Rows are points. Each copy is the shape, with its points in the same order, turned, moved and blurred by noise. Is it also mirrored, or only turned?
In the rows, 128 means zero.

Shape (8 x 3):
[[169 119 172]
 [ 82 161 138]
 [134 151 128]
 [155 132 102]
 [ 70  99 147]
 [126 141 113]
 [ 63 132 162]
 [217 150 180]]
Copy 1:
[[145 110 180]
 [126 198 134]
 [108 154 144]
 [104 121 131]
 [165 162  91]
 [100 141 123]
 [158 194 115]
 [123 102 235]]
Copy 1 is: mirrored
Copy 2:
[[176  99 159]
 [131 161  82]
 [131 146 133]
 [106 118 149]
 [136 106  62]
 [110 136 131]
 [146 139  57]
 [192 116 207]]
Copy 2 is: mirrored
Copy 3 (8 x 3):
[[102 188 130]
 [195 141 113]
 [141 143 100]
 [110 123 106]
 [183 134 177]
 [138 122 105]
 [205 155 152]
 [ 71 214  89]]
Copy 3 is: mirrored

Shape (8 x 3):
[[128 154  91]
 [155 120  97]
 [104 149  88]
 [131 148 200]
 [ 67 113 161]
 [162 151 154]
 [105  61 136]
 [157 120  62]]
Copy 1, 8 rows:
[[156  94 134]
 [153 100 179]
 [182 102 123]
 [ 82 142 126]
 [145 189 111]
 [104 101 160]
 [167 189 183]
 [195  84 179]]
Copy 1 is: mirrored
Copy 2:
[[134 158  98]
 [149 176 137]
 [153 139  89]
 [ 97  82 168]
 [169  69 132]
 [ 93 134 157]
 [198 117 171]
 [159 199 119]]
Copy 2 is: only turned

Shape, 9 rows:
[[109 185  77  89]
 [ 62 162 109  94]
 [137  80 142 191]
 [159 156 143 121]
 [ 52 102 171 141]
 [118 105 132  98]
 [134  98 163 190]
 [140 182 109 111]
 [146 180 114 157]]
Copy 1 (9 x 4):
[[224 148 123 158]
 [194 124 176 165]
 [ 70  99 108 125]
 [158 144 110  91]
 [109  94 207 129]
 [128 165 151 140]
 [ 78  94 118 104]
 [198 143 108 119]
 [175 103  88 108]]
Copy 1 is: only turned
Copy 2 (9 x 4):
[[119 187  99  63]
 [125 133  70  65]
 [ 75  95 157 170]
 [141 153 165 117]
 [116  49  93 114]
 [142 131 101 143]
 [ 90  83 166 159]
 [126 175 138  88]
 [ 97 159 169  92]]
Copy 2 is: only turned

Shape (12 x 6):
[[113 121  89  65 156  66]
 [144 191 155  94 179 162]
 [ 83 100 123 104 111 119]
 [109  68 158  74 136 119]
 [112  84 156 109  79 183]
 [216 190 103 196 164 134]
 [166 143  86 116 149 106]
 [132 147 115 171 164 159]
 [146 153 106 140 162 169]
 [ 96  96 120 123 109  89]
 [136 172 114 133 118 104]
 [ 83  75 161 102 115  87]]
Copy 1:
[[ 71 137 119 135  65 165]
 [187 174 180 152 121 161]
 [130 103  80 145  98 131]
 [137  92  83 143 113 195]
 [182  57  93 146 152 132]
 [138 214 179  74 195 109]
 [ 94 152 156 109 133 135]
 [150 180 121 144 174 114]
 [143 164 154 150 165 120]
 [114 115  67 113 105 125]
 [141 157 135 100 109 105]
 [138 103  50 123  91 167]]
Copy 1 is: mirrored
Copy 2, 12 rows:
[[167 152  99  70 184 165]
 [100 151 127 178 217  91]
 [116  89 123 112 154 169]
 [ 90 109 157  80 186 190]
 [ 45  89 150 135 126 163]
 [147 181 154 138 130   7]
 [140 165 107 106 156 100]
 [119 101 138 129 165  55]
 [105 131 118 140 155  64]
 [143  99 133  90 139 164]
 [158 142 121 154 131 107]
 [133  95 167  97 151 192]]
Copy 2 is: mirrored

Shape:
[[ 93 128 126 113  63 123 106 166]
 [ 91 180 100 133 121 114 153 142]
 [246 146 158 115 137 124 134 144]
 [187 168 129 114 137 152 130 161]
 [ 84 123 172  97 103 145 133  81]
 [ 97 155 172  97 128 133 127 108]
 [ 94 212 111 212 128 133 114 151]
 [115 120 162 144 125 146  93 167]
 [ 98 133  29  96 117 111 118 144]
 [ 93 123 154 116 142 151 149 155]
 [174 152 102 106  99 160 108 163]
 [157 134 134 112  91 144 160  91]]
Copy 1:
[[158 102 141 190 143 105 159 149]
 [142 111 132 140 104 154 195 104]
 [109 193  97 129 127  67  97  63]
 [148 151  85 139 105  94 135  69]
 [120  50 119 140 129 153  92 136]
 [110  80 100 137 113 132 123 131]
 [156 140  72 141 149 183 232 110]
 [165 134  81 136 132 108 139 160]
 [185 135 183 176  56 155 172 116]
 [162  94 107 104 117 109 137 136]
 [171 147 109 185 106 103 128  80]
 [128 111 145 144 140 136  98  87]]
Copy 1 is: mirrored
Copy 2, 12 rows:
[[124 144 153 197 183 121 162  99]
 [125 157 181 147 161  97  99 152]
 [ 85 135  85 116  43  98 131  86]
 [ 95 128 115 143  96  67 119 118]
 [165  91 142 166 141 169 135 152]
 [131  94 155 177 126 146 108 147]
 [114 112 207  96 179  65  86 104]
 [ 87  91 157 157 149 115 160 102]
 [ 85 187 110 155 213 109 104 158]
 [ 99 103 170 160 140 120 154 166]
 [104 138  99 164 140  61 132 110]
 [163 138 102 132 115 123 139 137]]
Copy 2 is: only turned
Copy 3:
[[133  44 139 135 131 117 177 105]
 [157  95  99 161 124 145 114  75]
 [ 81 148 168 102  27 143 120 139]
 [116 118 167 130  60 150 105 104]
 [193 121 131 107 151  95 168 149]
 [188 106 135 112 122  91 121 130]
 [136 101  99 107 135 139 110   7]
 [107  84 153 113 131  85 135  97]
 [121  56 116 176 163 189 117 128]
 [143 118 157 150 134  80 126 111]
 [122  77 186 135  89 168 135 108]
 [145 144 143 117 103 154 173 138]]
Copy 3 is: mirrored
Copy 4 (12 x 8):
[[188 172 145 103 168 134 170 139]
 [125 142 151  86 106 164 147 171]
 [ 98 162  96 222 186 158  95 179]
 [110 141 132 165 181 181 122 168]
 [183 139  79 104 118 173 128  93]
 [140 146  92 113 125 170 150 109]
 [114 138 228 123  77 170 130 138]
 [150 124 156 157 161 133 153 101]
 [143 141 152  39 170 118 114 191]
 [146  98 113 120 138 156 167 127]
 [136 155 149 141 200 169 118 174]
 [181 157  95 145 136 174 101 163]]
Copy 4 is: only turned

Shape:
[[114 192 125  54  91 161 161 135]
 [ 62 192 164  84 135 123 103 154]
 [ 71 147 133 114 148 106  69 112]
 [181  66 109 120 174 147  94 161]
 [158 132  67 169 148 133 159  78]
 [171 143 112  98 105 135 142 115]
 [153  74 151 133 122 144 146 108]
 [183 153 129 151  94 144 139 144]
 [106  82 183  93  81 100  64 109]
 [116 107 113 133  99 144 144 152]
 [ 68 167 155 122 142 113  46 124]
 [186  79  93 101 117 101 112 181]
 [159 117 131 119 153  57  70 172]
 [162 149  63 196  63 178  75 156]]
Copy 1, 14 rows:
[[117  87 195 126 145 185 100 180]
 [154 179 175 108 146 176  69 153]
 [124 209 127 127 159 172 114 121]
 [179 115  87 116 214 122 194 113]
 [ 97  99  72 179 120 131 171 133]
 [116  81 146 118 139 155 163 132]
 [120 127 129 111 158  89 198 151]
 [124  70 118  93 125 116 134 120]
 [ 97 195 185  65 178 130 171 105]
 [113 111 143 136 175  96 129 135]
 [126 213 126  94 156 175  90 119]
 [161  88 145 129 198 122 181  66]
 [188 156 130 109 159 143 155  46]
 [ 67  65  63  96 189 115  91  82]]
Copy 1 is: mirrored
Copy 2, 14 rows:
[[112  61 126 174  72 119  83 123]
 [145 102  84 149  79 121  99  52]
 [139 105 100 102 123 107 163  53]
 [ 90 183  95 108 101  73 164 171]
 [ 88 119 188 136 141 133 186 161]
 [113  86 125 164 118 121 135 168]
 [144 156 137 147 146  72 138 173]
 [ 93 141 122 156 150 140 108 157]
 [197 100  68 103 164  65 128 100]
 [119 127 156 103 128 113  90 135]
 [134 112  84 123 128 118 153  24]
 [103 147  76  98 109 106 127 197]
 [132 164  41  96 109 145 162 143]
 [ 27 112 134  96 195 121  97 123]]
Copy 2 is: mirrored

Shape, 14 rows:
[[100 167 102 135 128 122  61 180 131]
 [108 102 169 143 155 182 140 116 168]
 [ 90 107 169 169 150 177 211  60 165]
 [104 158 105 182  83 114  91 105  96]
 [174 113  83 143  67 131 142 101 125]
 [120 148  82 132  58 109  94 159 128]
 [142 146 120 107  71  70  52 107 107]
 [168 121  61 135 112  81 105 131 118]
 [ 68 164 138 144 184 176 136  82 136]
 [ 76  91 170 166 173 119 132 127 149]
 [110 210 177 173 157 125 164 146 141]
 [124  63  98  71 104 137 189 137 125]
 [191  65 124 127  89 148 146 108  95]
 [107 136 143 144 148 144 149 109 194]]
Copy 1 (14 x 9):
[[131 108  81 135 114 125 108 102 193]
 [102 117  86 132 157 140 112 162  51]
 [136 160 125 143 191 174 117 178  23]
 [197 138 118  97 149 139 133  66 155]
 [153 151 182 107 122  85 109  84  88]
 [166 138 132 126  99 120  92  64 162]
 [168  71 145 149 118 108 137  40 158]
 [136 131 178 121  89  92 154  95 155]
 [107 155  89 167 210 177 132 149 124]
 [132 111  76 129 123 184 148 166  82]
 [184 112 115 159 191 152  96 201 145]
 [112 184 142 186  70 100 115 128  65]
 [140 141 153 123 111  59 156 101  44]
 [112 120 130 144 168 166  81 163  87]]
Copy 1 is: only turned
Copy 2:
[[ 97 152 120  45 107 140 142 133 113]
 [104 150  79 173 153 116 109 122  96]
 [140 113  62 223 147  89  96 145 128]
 [141 117 101  46 102  95  90 122 149]
 [146 163 112 128  50 118  90  66 161]
 [109 125 117  55  53 146 111  91 138]
 [132 162 140  36  50 105  68 121 102]
 [158 179 145  73  45 108 138  91 125]
 [107 153  87 147 162  93 124 195 143]
 [126 127  93 145 157  84 137 132  59]
 [161 131  45 111 137 168 138 186 106]
 [109 132 181 195  74 151 115  94 116]
 [168 169 149 159 104 132  81  51 138]
 [ 97 144  60 160 101 110 120 152  97]]
Copy 2 is: mirrored
